Each row is a point. The ring and each string are closed loops that go straight from each point to the next, and from the last back to the first. Before rounding, they use only three directions, however many columns there are. How many times does the string pass through the ring? Passing back the other way cancels.
(in the rows, 128 means zero)

Ring, 10 rows:
[[170  69 168]
 [151  58 186]
 [119  65 194]
 [104  93 180]
 [103 122 156]
 [113 146 122]
 [128 150  99]
 [154 136  88]
 [174 117 101]
 [183  95 130]]
String:
[[ 88  55 207]
 [ 99 128 188]
 [130 144 155]
 [127 121 146]
 [ 91  92 154]
 [ 91  70 175]
 [104  47 215]
 [149  73 203]
 [159  99 174]
 [133  71 161]
 [112  41 187]]
Times through: 2
String:
[[137 119 159]
 [108 100 204]
 [ 90  60 217]
 [ 92  43 196]
 [101  47 226]
 [135  94 197]
 [141 104 174]
 [133  95 171]
 [128  97 191]
 [134 116 183]
 [126 102 161]
 [133 118 159]
 [127 142 165]
 [122 114 146]
 [105  97 136]
 [ 90 134 122]
 [108 100 126]
 [119 115 125]
 [115 109 123]
 [141 126 135]
 [142 170 125]
 [143 148 134]
 [119 102 133]
 [ 92 114 129]
 [ 88 149 147]
 [106 159 169]
 [127 117 158]]
Times through: 1

Ring, 10 rows:
[[112 150  61 113 152 110]
 [108 159  81  94 150  93]
 [107 162 130  85 140  86]
 [110 153 168 101 129 104]
 [117 140 186 124 123 128]
 [126 127 189 143 121 151]
 [138 112 167 164 126 176]
 [139 110 126 171 134 181]
 [132 117  86 166 143 170]
 [121 133  57 145 150 142]]
String, 22 rows:
[[132 108 126 188 130 190]
 [131 107 119 191 131 191]
 [150  90 134 204 130 216]
 [152 100 149 174 131 193]
 [147 119 156 129 135 153]
 [135 125 147 135 134 148]
 [124 123 147 161 128 162]
 [126 128 154 144 129 150]
 [120 133 144 140 131 142]
 [108 135 151 154 125 145]
 [104 141 207 142 113 135]
 [115 145 216 110 118 117]
 [128 144 210  92 125 111]
 [126 138 156 113 133 125]
 [115 139 146 131 131 131]
 [103 140 172 148 120 138]
 [106 134 178 159 118 149]
 [122 131 156 141 129 145]
 [128 131 145 130 134 140]
 [124 120 151 166 126 167]
 [131 101 158 204 121 204]
 [144  94 153 201 125 211]]
Times through: 2
String (17 x 6):
[[110 127  29 179 149 163]
 [121 133 100 141 141 142]
 [131 131  99 129 145 138]
 [126 134  42 133 156 136]
 [106 147  19 135 157 122]
 [ 91 164   7 115 160  95]
 [103 154  80 118 145 108]
 [120 143 120 114 140 119]
 [128 151 137  79 143  97]
 [105 174 123  57 145  62]
 [ 98 176 112  63 145  61]
 [ 89 174  84  87 146  74]
 [103 151  92 123 142 114]
 [126 142 117 106 143 118]
 [123 147  67 100 155 108]
 [122 139  39 125 157 127]
 [115 130  12 164 156 153]]
Times through: 3

Ring, 8 rows:
[[126 157 125 136 122 215 156 164 113]
 [134 158  85 127 143 183 103 135 109]
 [139 136  66 127 160 137  60 105 112]
 [133 111  71 125 163 110  50  95 119]
 [110  83  93 109 148 103  74 112 131]
 [100  83 118 107 131 128 111 136 134]
 [104 110 161 129 108 191 179 173 129]
 [114 134 164 141 106 219 193 181 122]]
String, 26 rows:
[[113 155  76  97 134 187 109 150 112]
 [112 177  64  87 131 209 113 159 106]
 [129 177 116 133 121 234 160 170 107]
 [136 161 154 163 116 233 184 171 112]
 [133 140 153 161 121 206 169 159 118]
 [120 133 124 130 126 186 141 153 119]
 [105 140 122 109 115 204 157 172 119]
 [ 98 139 158 118  96 231 203 197 123]
 [ 88 124 151 102  97 213 191 193 128]
 [ 92 113 140 104 108 188 167 176 129]
 [ 86  99 161 107 100 188 185 184 135]
 [101  95 184 137 102 188 196 177 135]
 [118 104 173 154 114 182 176 160 130]
 [115 111 132 129 126 164 137 147 126]
 [120 114 136 138 127 168 140 146 125]
 [126 117 146 150 126 175 148 147 124]
 [ 99 106 121 104 122 160 133 154 129]
 [ 85 101 143  96 105 178 166 177 133]
 [ 91 110 185 123  90 216 218 199 133]
 [ 99 126 189 134  89 234 227 203 128]
 [103 138 163 126  97 231 205 195 123]
 [119 150 180 154  98 247 220 195 119]
 [138 142 182 180 112 226 200 171 118]
 [129 127 137 149 128 181 143 146 120]
 [120 142 111 124 128 189 133 152 116]
 [116 153  89 107 131 192 120 153 113]]
Times through: 3

Ring (10 x 12):
[[122  77 174  67  95  70 159 137 125 122 119 110]
 [113  94 194  81 113  89 180 133 157 129 105 111]
 [105 118 198  93 135 113 182 126 177 137 111 128]
 [ 99 149 174 101 158 139 152 116 171 143 146 167]
 [104 160 144 103 163 148 120 110 144 144 177 193]
 [121 158 110 103 154 147  87 106  99 140 201 205]
 [137 142  91  98 136 134  70 108  63 134 208 199]
 [148 118  86  86 114 110  67 115  40 127 202 182]
 [144  85 106  66  90  75  89 128  48 118 178 150]
 [133  72 139  59  85  62 122 136  82 117 149 126]]
String:
[[103  45 129   8  67  14  99 152  81 104 181 137]
 [138  44 164  52  64  39 153 145  90 112 113  87]
 [149  86 172  98  97  95 167 127 108 127 100  98]
 [124 101 161  82 113  96 145 127 121 129 135 133]
 [ 90 101 158  52 119  77 130 135 142 125 165 157]
 [126 113 176  99 124 113 163 123 139 134 118 127]
 [130 124 202 121 135 133 196 118 166 141  86 111]
 [ 87 140 216 102 159 133 197 122 215 145 107 139]
 [ 72 142 180  76 159 119 151 124 192 139 159 176]
 [106 123 146  77 133 108 122 123 129 132 169 169]
 [125 137 163 111 142 137 149 114 138 140 136 151]
 [131 155 183 138 159 165 174 106 160 149 111 143]
 [ 67 171 192  97 185 151 163 115 220 150 154 188]
 [ 72 140 168  69 156 113 135 125 180 137 174 185]
 [ 98 125 158  76 137 108 133 124 147 133 162 166]
 [132 126 182 117 134 132 173 117 146 140 108 126]
 [124 116 216 116 132 125 209 122 180 140  75 100]
 [ 91  89 225  70 117  79 207 140 199 130  87 100]
 [ 80  75 190  35 104  49 163 147 168 120 134 125]
 [108  92 157  60 108  76 135 134 124 124 151 140]
 [121 101 147  74 112  90 128 128 110 126 153 145]
 [ 95  70 134  22  90  39 103 145 102 112 184 153]
 [121  55 128  32  72  34 105 144  72 109 168 132]
 [151  54 125  56  66  48 113 138  49 111 147 113]
 [161  92 140 100  96 100 135 122  73 126 127 117]
 [128 106 137  80 113  97 120 124  98 127 159 150]
 [115  84 128  48  97  63 104 135  89 118 177 153]]
Times through: 1

Ring (9 x 14):
[[145 146 126 129 150 153 110 141 147 139 135 134 113 122]
 [176 118 116 125 131 172  88 143 162 175 125 156 113 120]
 [182  97 112 119 115 167  90 138 164 184 119 158 118 124]
 [168  92 115 115 104 143 105 129 160 176 117 148 118 133]
 [130 109 127 114 105 101 136 117 148 145 123 122 113 145]
 [ 92 134 137 117 123  74 167 112 129 101 133  93 119 149]
 [ 74 151 141 120 142  68 183 113 116  73 140  78 128 147]
 [ 74 166 141 126 164  85 180 121 111  61 146  77 135 139]
 [106 163 134 130 164 120 147 133 127  93 143 103 125 129]]
String:
[[164  87 119 111  84 123 105 121 168 189 113 149 102 142]
 [172  72 111 110  92 139 110 125 160 180 112 148 128 137]
 [153  95 116 115 116 136 124 128 147 150 121 133 135 133]
 [149 113 122 119 116 131 116 128 154 157 124 136 113 134]
 [161 111 122 118 104 135  99 128 167 181 121 149  96 135]
 [179  77 112 111  89 144  97 127 169 195 111 157 114 136]
 [164  77 114 110  93 131 116 123 157 173 113 142 126 139]
 [153  94 122 112  89 115 115 119 163 177 116 141 103 144]
 [138 120 129 117 102 108 118 120 160 164 124 134  91 143]
 [125 128 128 120 130 115 137 125 140 127 130 117 120 136]
 [103 130 132 118 130  92 160 118 129 104 132  99 129 143]
 [105 140 135 120 129  92 151 119 136 113 134 105 112 143]
 [ 67 160 145 122 143  61 184 111 117  70 142  75 120 149]
 [ 31 174 148 124 175  47 227 110  84   7 152  40 157 148]
 [ 47 168 143 126 180  68 215 117  88  17 151  50 163 141]
 [ 99 145 132 124 153 104 164 125 120  85 139  93 139 135]
 [112 152 135 125 139 107 138 125 139 118 136 112 106 136]
 [ 70 180 145 129 168  84 176 123 113  61 149  77 123 138]
 [ 42 184 146 129 190  70 214 120  86  10 155  48 158 138]
 [ 74 155 137 125 167  89 189 122 103  51 144  72 153 137]
 [115 138 131 122 138 111 145 125 134 113 134 109 122 136]
 [ 93 153 139 123 139  86 159 119 130  99 138  96 113 143]
 [ 62 157 146 120 138  52 190 108 116  68 141  72 120 152]
 [ 64 141 143 116 128  47 195 104 115  71 136  71 127 156]
 [101 123 131 116 127  87 166 115 126 101 131  96 134 145]
 [128 129 128 121 127 117 132 125 144 133 130 121 115 136]
 [139 124 128 119 112 117 118 124 156 157 126 133  98 139]]
Times through: 4
String:
[[ 83 181 138 134 191 117 169 135 107  53 152  82 144 124]
 [ 58 185 143 132 192  90 195 127  95  27 154  62 151 132]
 [ 51 175 143 128 183  75 206 120  91  22 152  55 156 138]
 [ 39 183 150 127 173  54 211 113  94  23 152  50 140 146]
 [ 86 161 142 124 140  80 161 117 129  95 140  93 107 144]
 [115 139 132 122 134 108 142 124 138 119 133 112 115 138]
 [ 78 146 137 121 151  81 185 117 111  66 140  77 143 142]
 [ 92 143 135 122 146  92 170 120 119  83 138  89 136 140]
 [107 147 136 123 133  98 145 122 138 116 135 108 107 140]
 [ 78 164 143 124 148  77 171 117 122  80 142  85 115 144]
 [ 38 183 148 128 182  60 216 116  88  13 154  47 152 143]
 [ 71 164 138 127 176  92 190 124 100  43 148  70 154 135]
 [103 151 132 126 159 113 157 129 122  88 140  97 136 132]
 [122 140 129 124 144 123 138 130 135 116 135 114 124 131]
 [126 140 126 126 154 135 137 135 132 111 136 115 134 126]
 [135 132 123 125 148 141 131 135 136 121 133 121 134 126]
 [147 131 124 124 133 142 113 134 151 148 130 135 112 128]
 [179 125 119 125 123 169  77 142 172 190 125 163  93 122]
 [169 122 121 123 121 157  89 138 166 179 125 154  98 126]
 [141 128 126 122 128 131 119 130 150 146 129 131 111 132]
 [154 124 123 122 125 143 106 134 157 161 127 141 107 129]
 [179 119 119 123 118 165  79 140 172 192 123 163  94 124]
 [200 111 111 125 126 195  65 150 174 201 122 175 106 114]
 [188 124 115 127 132 187  71 148 171 190 125 168 102 115]
 [153 136 125 126 133 149 101 137 157 159 130 143 102 126]
 [132 135 126 124 141 132 129 132 140 127 133 122 122 129]
 [119 148 128 128 161 133 142 135 127 101 139 109 136 125]]
Times through: 0

Ring:
[[141  97 124 122 120 155 134 143 121 114 128 148 119 119]
 [149  98 121 132 124 143 134 145 122 120 135 136 130 106]
 [153  92 128 124 116 145 125 154 130 120 137 147 132  90]
 [149  94 145 101 111 151 111 158 142 115 136 172 123  77]
 [142 112 149  96 126 143 112 145 142 114 139 171 116  87]
 [135 125 147  97 139 139 119 132 137 114 138 164 109 106]
 [134 106 137 103 123 158 127 139 128 109 127 164 108 120]]
String:
[[130 103 133 104 121 165 132 137 123 106 122 164 103 133]
 [133 138 122 130 160 126 145 113 115 120 139 122 116 140]
 [137  99 121 122 122 159 139 138 116 112 124 146 114 132]
 [145  38 133  95  60 208 117 184 131  98 105 200 112  99]
 [147  63 133 105  84 182 119 170 131 106 118 180 118  96]
 [154  55 124 120  82 178 124 174 127 111 120 166 129  92]
 [149 148 115 156 176  93 146 112 117 136 158  90 140 114]
 [144 136 127 133 158 113 135 122 124 127 150 120 129 109]
 [153  44 143  90  63 194 105 189 143 103 116 203 120  71]
 [153  57 142  96  76 181 107 181 142 107 122 192 122  73]
 [144 106 135 113 126 143 124 144 131 117 136 153 121 100]
 [154  37 145  86  55 200 102 195 145 101 114 210 120  66]
 [160  46 137 105  69 182 108 189 141 110 122 186 131  64]
 [149 164 113 163 192  77 149 102 115 141 166  77 143 116]
 [147 164 111 165 192  80 153 100 112 140 163  75 141 123]
 [145  97 129 119 120 150 128 147 127 116 133 151 123 104]
 [148  30 131  98  53 212 117 189 130  98 103 200 115  96]
 [142  59 127 107  82 193 127 167 123 102 110 179 112 116]
 [135 148 119 140 172 113 149 106 113 125 145 108 120 140]
 [139 108 133 112 127 149 128 139 127 114 132 154 115 113]
 [137  37 148  69  51 223 106 187 139  89  98 229  97 100]
 [132  69 144  81  84 197 116 163 133  96 109 202  98 115]
 [130 144 128 122 163 125 141 110 119 119 140 129 111 138]]
Times through: 3
String:
[[159  59 135 110  81 171 112 180 139 113 127 176 132  69]
 [150 144 125 143 168  97 135 120 126 134 159 106 138  98]
 [145 135 130 129 156 114 132 125 128 127 150 125 128 104]
 [148  82 142  99 100 163 112 163 140 111 129 179 120  83]
 [153  30 160  65  43 210  87 205 157  96 111 237 113  50]
 [152  28 167  54  39 214  81 208 162  93 110 249 109  46]
 [146  63 152  79  77 187 102 178 147 102 119 208 111  77]
 [141 134 134 121 153 120 130 125 129 123 146 134 122 108]
 [136 182 135 130 199  80 136  94 128 133 165 106 123 117]
 [138 147 136 119 164 113 130 117 129 124 150 131 119 112]
 [139  99 146  93 114 159 115 150 138 109 129 178 111  98]
 [135  72 158  67  82 192 102 169 146  96 115 217  98  93]
 [128 121 150  86 132 154 118 133 136 107 130 178  99 117]
 [128 155 137 114 171 118 135 106 125 120 145 133 108 133]
 [132  60 151  68  72 208 108 171 139  91 105 220  93 107]
 [138  51 147  75  66 208 108 178 139  94 106 216 100 100]
 [140 120 132 118 140 136 130 132 127 118 138 143 118 113]
 [135 165 120 144 188  95 149  97 114 131 155  96 124 137]
 [136  97 123 120 120 162 138 139 117 111 123 149 113 133]
 [142  45 131  98  67 205 121 177 127  98 105 194 110 109]
 [146  35 137  89  55 212 112 188 134  96 104 207 111  93]
 [143 114 126 126 137 136 134 135 124 120 138 136 124 112]
 [143 164 112 159 191  86 153  99 111 137 160  81 135 130]
 [149 132 109 159 162 108 149 120 112 133 150  94 139 120]
 [145 156 117 153 182  91 147 106 116 135 158  91 135 120]
 [148  74 136 104  95 170 117 165 135 110 125 176 120  90]
 [157  39 137  99  61 193 108 192 140 105 116 195 126  70]]
Times through: 0

Ring, 7 rows:
[[125  67 128 170 141 101 117 118 135 127  99  87 207 174]
 [151 104 107 143 126  92 124 144 141 151 103  93 144 130]
 [163 139 107 113 110  92 124 158 133 154 120 119  91  99]
 [153 160 135  89  95 100 114 153 108 129 148 164  68  94]
 [143 153 145  96 106 115 116 136  97 114 157 171  90 104]
 [129 118 147 133 139 138 127 105  96 101 152 150 163 132]
 [118  78 143 164 151 128 123  98 112 105 126 115 213 167]]
String, 28 rows:
[[138 109 126 149 156 143 140 102 108 116 140 123 180 127]
 [119  88 145 163 166 153 135  82  98  94 144 128 221 155]
 [109  84 160 157 152 142 121  86  95  86 144 139 216 169]
 [118  98 156 139 127 117 111 112 104 100 136 141 173 159]
 [136 116 136 131 128 118 122 122 111 118 136 135 149 132]
 [144 136 132 123 140 141 136 113  98 114 155 149 138 106]
 [144 158 144 102 126 142 131 117  86 106 172 177 107  94]
 [132 162 169  77  85 108  99 140  84  97 170 202  70 111]
 [135 139 152  98  93  95 102 145 105 114 144 165  93 124]
 [145 134 133 113 111 105 117 140 113 126 137 144 110 116]
 [160 152 118 105 115 112 129 144 115 139 142 143  89  89]
 [174 182 114  74  83  86 118 176 121 154 142 156  23  65]
 [166 164 118  84  82  77 111 176 127 153 130 146  41  85]
 [147 131 130 110  98  85 109 154 124 137 124 135  97 120]
 [150 129 122 121 118 105 123 140 121 136 129 129 117 114]
 [165 147 106 116 126 116 137 142 121 147 135 127 102  87]
 [177 171 101  92 106 102 133 163 124 159 138 138  53  65]
 [167 173 121  76  79  80 111 176 121 149 138 157  30  78]
 [149 158 142  80  74  77  98 168 114 131 139 166  50 105]
 [145 137 135 109 108 103 116 142 113 126 138 147 104 114]
 [139 131 141 112 108 103 112 138 110 120 138 149 113 124]
 [132 134 153 105 102 104 106 136 102 110 146 164 109 128]
 [140 124 134 125 124 116 122 127 111 121 138 138 135 123]
 [144 136 132 123 139 140 136 113  99 114 155 149 139 107]
 [130 124 147 133 151 156 136  93  86  95 164 158 169 123]
 [113  97 161 147 147 144 122  89  91  85 151 149 199 158]
 [114  89 157 148 136 123 113 103 103  96 135 137 192 166]
 [131 105 138 141 136 121 123 115 112 114 132 128 168 141]]
Times through: 5
String, 27 rows:
[[146 119 122 131 127 110 126 132 121 133 127 122 138 122]
 [143 116 127 127 113  93 114 144 127 135 118 121 127 131]
 [160 136 108 124 131 116 136 137 123 144 131 120 118  97]
 [181 168  93  97 108  99 135 166 131 166 131 127  55  63]
 [176 173 105  87  98  96 128 168 124 158 137 142  45  66]
 [160 149 115 109 118 112 130 144 117 140 139 138  94  91]
 [148 138 131 109 108 103 117 144 115 130 137 144 101 111]
 [144 159 150  79  77  86  99 160 105 121 148 176  55 107]
 [136 136 149 102  96  96 104 144 108 117 141 160  98 125]
 [145 129 129 122 123 116 124 130 112 125 138 138 126 116]
 [150 147 130 111 125 128 131 127 102 121 153 154 111  98]
 [140 155 150  99 119 136 124 120  85 102 171 181 105 101]
 [141 143 142 115 134 143 132 111  90 106 165 165 130 105]
 [147 133 126 128 144 142 140 112 102 118 152 142 144 105]
 [132 112 140 132 126 115 118 122 111 115 134 135 152 138]
 [119  98 153 142 133 122 115 108 104 100 137 139 178 157]
 [106  74 160 165 155 140 120  84  98  85 138 131 229 179]
 [ 99  56 161 177 156 131 115  83 106  86 125 117 249 197]
 [107  64 156 165 137 109 107 105 116 100 116 115 217 190]
 [133 100 132 145 135 114 122 120 119 121 124 118 169 144]
 [137  93 121 159 151 125 133 111 123 126 120 103 190 142]
 [134  77 117 172 157 121 133 109 130 130 109  87 209 154]
 [140 104 124 144 135 112 126 124 123 129 121 112 162 136]
 [131  87 130 151 128  97 114 129 131 129 108 103 174 158]
 [126  53 122 174 126  70 105 139 156 143  74  65 201 189]
 [149  86 100 160 133  86 125 143 153 158  87  71 167 144]
 [158 117 101 140 135 108 136 138 135 152 114  98 139 112]]
Times through: 1

Ring, 9 rows:
[[ 93  71  92 120 177 155 126 174  83 137  59  69 187 100]
 [126  92  65 101 158 142 145 178  92 174  47  70 198  81]
 [148 128  57 107 128 135 148 162  96 192  65  85 182 102]
 [152 161  70 130 104 136 137 137  94 186  99 105 152 146]
 [140 178 100 153 101 138 119 108  88 155 136 124 126 185]
 [121 170 131 164 120 141 104  92  82 118 156 134 117 200]
 [105 153 145 166 139 144  98  93  78  97 155 131 120 196]
 [ 81 109 143 158 168 154  98 120  75  88 126 107 141 168]
 [ 79  77 116 138 179 159 112 156  78 111  83  80 169 128]]
String (25 x 14):
[[121 112  78 124 141 147 133 159  89 164  75  84 171 120]
 [135 123  85 112 148 133 137 146  91 159  82  95 178 108]
 [133 125  61 124 121 147 139 164  92 187  70  81 168 124]
 [149 141  37 125  94 148 148 172  96 218  64  78 164 130]
 [133 143  63 142 100 153 132 155  90 189  87  88 148 155]
 [132 137  99 126 140 134 128 130  89 147 104 107 161 134]
 [151 162  96 124 126 125 132 116  93 157 116 120 155 139]
 [156 194  93 148  89 131 126 103  92 169 139 130 125 184]
 [137 205  96 185  61 153 109 101  86 166 158 130  90 240]
 [144 198 128 158 106 127 111  77  87 130 167 148 114 201]
 [132 157 125 137 141 128 117 100  86 122 136 129 144 157]
 [129 169 146 147 143 124 108  79  84 102 160 144 132 175]
 [ 98 173 167 188 129 147  83  69  74  77 188 148  95 234]
 [ 78 147 159 195 133 163  80  92  70  79 169 128  97 234]
 [ 70 125 148 190 140 170  84 112  70  86 148 111 109 218]
 [ 60 109 164 183 167 166  81 109  68  63 147 112 119 203]
 [ 76  99 158 152 188 150  95 114  73  69 128 111 149 157]
 [ 56  72 151 156 196 164  93 136  70  68 109  92 154 152]
 [ 63  62 135 142 198 162 103 152  73  85  89  81 169 129]
 [ 92  81 118 123 188 146 118 149  81 110  83  87 180 109]
 [117 116 107 125 158 138 124 136  86 133  96 100 168 124]
 [102  72  96 107 188 144 131 168  85 134  58  74 197  82]
 [109  63  80  95 189 143 141 183  88 150  39  64 211  61]
 [105  49  45  96 171 158 149 217  90 185   7  38 216  56]
 [116  81  51 110 148 155 144 196  91 187  34  56 194  88]]
Times through: 1
String, 30 rows:
[[109 109 118 126 170 139 120 133  84 118 100 102 169 123]
 [ 95  83 121 121 191 143 119 146  81 107  85  90 181 106]
 [ 74  53 105 126 193 162 118 176  78 117  59  64 187 102]
 [ 74  48  87 127 181 169 123 193  79 136  44  52 188 101]
 [ 92  79  82 133 156 164 125 178  82 150  61  65 174 121]
 [113 102  91 122 157 146 129 156  86 146  77  85 175 114]
 [125 108  94 109 164 134 134 148  89 146  78  92 185  98]
 [124 110  88 115 155 138 134 152  89 152  78  90 179 107]
 [122 109  75 121 143 147 135 163  89 166  70  81 176 114]
 [126 116  78 121 140 143 135 156  90 165  76  86 173 117]
 [133 126  91 116 148 133 134 140  90 153  89  99 174 114]
 [165 136  64  89 140 117 154 149 100 187  70  98 194  81]
 [172 151  32 104  98 131 159 166 102 228  60  86 179 105]
 [148 152  50 132  92 146 141 157  95 206  81  89 153 145]
 [127 142  76 145 109 152 127 146  88 173  96  94 145 160]
 [139 145 100 124 138 129 130 124  90 148 108 112 161 133]
 [144 156 101 126 132 127 129 117  91 150 116 119 155 140]
 [130 151  99 143 121 141 122 124  87 150 116 111 143 161]
 [144 165 114 130 133 123 124 102  90 137 131 129 148 150]
 [142 185 123 151 114 128 114  88  87 132 155 140 124 186]
 [127 207 137 189  87 143  95  70  81 120 188 151  84 248]
 [109 181 137 190 101 153  92  86  78 113 173 137  92 239]
 [101 172 148 190 114 154  88  84  75  99 175 137  94 236]
 [ 96 148 137 178 127 156  95 104  76 105 150 121 112 210]
 [110 132 120 147 144 145 112 121  82 121 121 111 144 161]
 [107 133 143 145 162 136 106 103  80  95 136 123 145 159]
 [ 74 119 176 169 178 149  84  92  70  53 157 127 127 188]
 [ 59  99 157 177 171 168  84 120  68  69 135 104 127 191]
 [ 69  96 124 169 154 172  98 144  73 105 109  88 136 178]
 [105 115 109 141 151 149 116 138  82 129 102  97 155 145]]
Times through: 4
